Each row is a point. A path goes straight from each point to the next, and from the last back to the first. The post is the endless flat space through its rows: a point in 2 columns, a line in 3, a plane in 4, and so on, so that a path can go around it. How many times does the path go around the post? Going back the other way cancels.
In the rows, 128 means zero.

Post (1 x 2):
[[141 122]]
Path (20 x 2):
[[ 91  83]
 [124 163]
 [163 140]
 [166 113]
 [138  99]
 [ 56 137]
 [146 169]
 [184 116]
 [170 109]
 [210 125]
 [167  68]
 [109 110]
 [125 170]
 [166 152]
 [217 103]
 [135  87]
 [111 137]
 [134 145]
 [172 129]
 [165  45]]
Times around: 4

Post (7 x 8):
[[138 117 114 180 129 153 116 171]
 [181 115 117  88 115  61 158  80]
 [ 71 115  82 129  66 155 158 169]
 [ 82 176 174 115 120 144 127 122]
 [186  69 126 171 179  71 123 139]
 [112 124 120 130 116 134  82 174]
 [140  98 153 182 138 107  76 123]]
Path:
[[ 90 135 141 197 118 117 143 135]
 [176  84  64 175 146 106  57 130]
 [101  69  80 170 142 156  96 196]
 [150  50 138 146 122 121 151 190]
 [170 127 170 149 118  70 131  81]
 [149 104 181 140 100  30 162  98]
 [135 101 132 146 137 124 152 152]
 [149 143 101  94  98 179  86 159]
 [ 86 106 170 132  74 114  70 105]
 [ 81 114 164 133 111  70 190 154]
 [129 132 103 143 160  89  98 140]
 [153  61  96 204 144 127  65 164]
 [139 139 128 100 158 171  97 180]
 [101 101 163 137 130 102 108  92]
 [116 126  96 211 121 136  97  88]
 [109 100  79 185 122  94 128 190]
 [ 99 117 160 100 150  71 109 178]
 [162 122 203 150 136  94 153  95]
 [141  59 124 191  92  16 114 104]
 [174  70  51 193 118  42  73 124]
 [172  65  48 148 166 107  50 143]
 [141 130 131 121 153 168 203 172]
 [153 132 167 119  95  87 161  84]
 [154  87  90 224  81  87  87 145]
 [122 119  68 107 132 101 109 161]
 [137 132 104 109 141 187  93 148]
 [120  86 111 168  97 173 169 187]
 [166 181 181 106  96  99 134 132]]
Times around: 3

Post, 11 rows:
[[149 127 130 162 139  97 153 189 119 119 135  97]
 [142 122 108  70 127 152  69 165 163 119 137 158]
 [131 169 173 155 104 128 113 141 164 109  99 156]
 [166 195 113 186 188 133  94 131  82 157 168 151]
 [156  51 102 109  64 127 181 150 158 119 137 136]
 [128 135 131 143 141 121 126 103 106 150 160 103]
 [135 113  94 152 146  95  73 131  95 162 103 123]
 [115 164 112 128 226 121 147 121 112 137 140 135]
 [ 73 161  87 166 183 163 156 120 123 154 148 124]
 [130  85 130 131  88 143 127 141 161  75 123 133]
 [148  78  95 116 137 142 154 159 208 116 117  94]]
Path (32 x 12):
[[154 153 114 133 183 153 120  93  53 125 175 121]
 [104 159  86 161 232 188 147 108 180 147 108 143]
 [137 159 141 186 212 171 162 228 150  95 185 132]
 [ 99 158 141 140 201 127 196 174 139 104 229  84]
 [104 162  59 141 208  96  52 131 138 166 115  90]
 [174  88 100  99 127  87 127  77 141 150  98  96]
 [220  45 136 116  99  87 208 111 140 105  87 111]
 [153 218 185 126 128 149 105 105  92  60 179 200]
 [104 168  94 197 169 126  98 189  68  99 153 145]
 [153 142 144 138 123 146 163 182 167 100 204 140]
 [126 130 176  96 144 128 141 113 119 145 180 125]
 [ 55 106 126 164 183 123 110  98 139 141  47  79]
 [191 126 109 127  96 108  51 125  78 130  77 174]
 [130 105 114 182 187  88 144 117 133  83  85  88]
 [116 136  73 168 158 117 135 178 119  99 159 118]
 [134 159 110 153 167 106 148 189 153  88 118  61]
 [113 200 156 179  70 155 151  59  68 172 222 173]
 [115 133 160 168  75 131  65 197  96  80 162 130]
 [ 88 120  74 177 173 187 140 178  91 151 155 172]
 [135 131 155  94  81 146 178 126 107 106 155 186]
 [ 87 176 126 159 206 120 161  73 153 158  81  89]
 [146 163 133  90  96 108  44 120 162 105 109 133]
 [ 87 144 103  44 117 148 102 136 215 156 155 172]
 [128  80 130 130  97 149 135 144 196 155 158 105]
 [102 133  90 163 211 122 237 154 119 133 102 168]
 [ 73 163 144 123 127 107  29 191  71 155 115  55]
 [152 169 103 175  94 155  67 145 108 158 148 138]
 [132 104  73 131 130 122 128 149 124 131 149 129]
 [ 86 102  97 168 163 116 159 130 189 143 159  64]
 [ 67 113 124 168 198 122 125 149 161 127  77 113]
 [ 91 105 109 178 164 127 160 137 128 157  69 115]
 [ 92 151 154  56  67 197 110 151 231 145  77 110]]
Times around: 3
